Every row gives one point. Before rounding, the points of a table are all equally far from one centre. They may lie mostly on one side of it. Write the centre, to within rounding.

Points (6 x 2):
[[-0.09  0.23]
 [ 0.16  0.45]
 [ 0.09  0.43]
 [-0.05  0.32]
 [ 0.51  0.12]
 [ 0.39  0.40]]
Centre: [0.21 0.15]

Points:
[[ 0.14 -0.19 -0.07 -0.30  0.10  0.08 -0.31  0.74]
 [ 0.10  0.20 -0.53 -0.17 -0.30  0.17 -0.03 -0.14]
 [ 0.17  0.07 -0.52 -0.45  0.13  0.16  0.37  0.35]
 [ 0.23  0.25 -0.03 -0.07 -0.30 -0.10  0.19  0.52]
 [ 0.15  0.20 -0.49 -0.10 -0.28  0.29  0.18  0.49]
 [ 0.56  0.52 -0.27 -0.54  0.07  0.41  0.13  0.38]
 [ 0.08  0.10 -0.38 -0.11 -0.10  0.28  0.31  0.40]
 [ 0.20 -0.17 -0.28 -0.47  0.35 -0.17  0.19  0.32]
 [ 0.03  0.12 -0.23 -0.71 -0.23 -0.02  0.10  0.51]
 [ 0.37  0.20 -0.22  0.18  0.20  0.18  0.03  0.62]
 [ 0.06 -0.11 -0.15  0.17  0.02  0.18 -0.15  0.46]
 [ 0.12  0.49 -0.29 -0.55  0.06  0.26  0.24  0.51]
 [-0.17  0.11 -0.18 -0.38  0.04 -0.19  0.07  0.59]]
Centre: [ 0.31  0.20 -0.27 -0.31  0.04  0.03 -0.19  0.27]

Points:
[[ 0.37 -0.27  0.10 -0.68  0.04 -0.30 -0.19  0.52  0.20  0.36  0.02 -0.28]
 [ 0.29 -0.38 -0.01 -0.51  0.30 -0.26 -0.37 -0.08  0.27  0.50 -0.13 -0.11]
 [ 0.16 -0.40  0.31 -0.71 -0.13 -0.07 -0.22 -0.03  0.37  0.46 -0.06 -0.23]
 [ 0.36 -0.19  0.11 -0.65 -0.15  0.03 -0.13  0.11  0.04  0.45 -0.37 -0.22]
 [ 0.46 -0.13  0.27 -0.44 -0.14 -0.11 -0.41  0.25  0.28  0.57  0.10 -0.03]
 [ 0.06 -0.04  0.17 -0.42  0.21 -0.01 -0.52  0.41 -0.06  0.15 -0.15 -0.27]
 [ 0.21 -0.03  0.12 -0.34 -0.02 -0.05 -0.33  0.31  0.11  0.37 -0.41 -0.01]
 [ 0.32 -0.38  0.14 -0.68  0.17 -0.18 -0.40  0.02  0.11  0.55 -0.03 -0.38]
 [-0.07  0.08  0.18 -0.39  0.04 -0.37 -0.37  0.12  0.15  0.27 -0.13 -0.07]
 [ 0.06 -0.43  0.24 -0.52  0.02 -0.15 -0.33  0.01  0.24  0.53 -0.11 -0.48]
 [ 0.34  0.06 -0.09 -0.23  0.15 -0.06 -0.21  0.36  0.47  0.38 -0.24 -0.24]
 [ 0.14 -0.25  0.38 -0.74 -0.04  0.02 -0.09 -0.10  0.18  0.37 -0.16  0.08]
 [ 0.37 -0.32 -0.03 -0.53 -0.05  0.21 -0.37  0.32  0.28  0.37 -0.14 -0.43]
 [ 0.26 -0.45  0.31 -0.62  0.29 -0.29 -0.16  0.44  0.11  0.26 -0.09 -0.43]
 [ 0.12 -0.25  0.52 -0.52  0.20 -0.13 -0.44  0.34  0.14  0.43  0.07 -0.24]
 [ 0.34  0.20 -0.08 -0.64  0.08 -0.13 -0.14  0.41  0.05  0.24 -0.06 -0.36]
 [-0.11  0.00  0.38 -0.46  0.19 -0.25 -0.25  0.09 -0.04  0.50  0.12 -0.30]
 [ 0.41 -0.51  0.26 -0.52  0.26 -0.26 -0.05  0.37  0.22  0.51 -0.12 -0.16]]
Centre: [ 0.31 -0.18  0.19 -0.29  0.12 -0.03 -0.06  0.07  0.14  0.15  0.07 -0.24]
